Every row gives one point. To make a cloud, some directions were put in groups of two or more. Within a group, all points are equally far from the middle, so they leave a hole (a ring in 2 directions, a hollow ball in 3). The other directions are filled evenly. Then the cloud was stretched, turned, moved and blurred a little. How many holes are there, and how many directions does each take, smallest first?

Cloud (21 x 3):
[[ 0.02 -0.44 -0.40]
 [-0.08 -0.35 -0.51]
 [ 0.22  0.33  0.15]
 [-0.79  0.05 -0.12]
 [ 0.06  0.21  0.38]
 [-0.39  0.34  0.42]
 [ 0.38 -0.04 -0.10]
 [-0.15  0.51  0.23]
 [-0.32 -0.64 -0.14]
 [-0.11  0.54 -0.43]
 [ 0.30 -0.06 -0.41]
 [-0.28 -0.51 -0.36]
 [ 0.00  0.03 -0.65]
 [-0.31  0.43 -0.51]
 [-0.75  0.25  0.19]
 [ 0.12  0.54 -0.03]
 [-0.63  0.41 -0.11]
 [ 0.14 -0.48 -0.15]
 [ 0.01  0.37  0.32]
 [ 0.35  0.08 -0.39]
 [ 0.35  0.23 -0.24]]
Holes: 1 (3)

Cloud (29 x 4):
[[-0.28  0.57  0.34  0.19]
 [-0.22 -0.28  0.40 -0.24]
 [ 0.36  0.23 -0.45  0.26]
 [-0.43  0.46  0.12  0.47]
 [ 0.16  0.12  0.29  0.42]
 [ 0.15  0.53 -0.52  0.16]
 [-0.51  0.65  0.15  0.01]
 [-0.55 -0.22  0.35 -0.15]
 [ 0.00 -0.44  0.33  0.17]
 [-0.60  0.52 -0.03 -0.29]
 [-0.37  0.16  0.41 -0.42]
 [ 0.07  0.11 -0.51  0.40]
 [-0.66  0.14  0.18 -0.31]
 [ 0.16 -0.24 -0.49  0.23]
 [-0.15  0.30 -0.43  0.47]
 [ 0.07 -0.11  0.33  0.49]
 [ 0.44 -0.05 -0.29  0.27]
 [-0.50  0.50 -0.24 -0.38]
 [-0.30 -0.35  0.41 -0.10]
 [-0.04 -0.18 -0.49  0.37]
 [-0.66 -0.15  0.12 -0.16]
 [ 0.08  0.25  0.22 -0.63]
 [ 0.32  0.40 -0.48  0.19]
 [-0.26  0.71 -0.38  0.01]
 [-0.25 -0.43  0.40  0.04]
 [-0.48 -0.33 -0.24  0.13]
 [-0.52 -0.23  0.36 -0.16]
 [ 0.21  0.06 -0.04 -0.68]
 [ 0.36  0.68 -0.30 -0.36]]
Holes: 2 (2, 2)
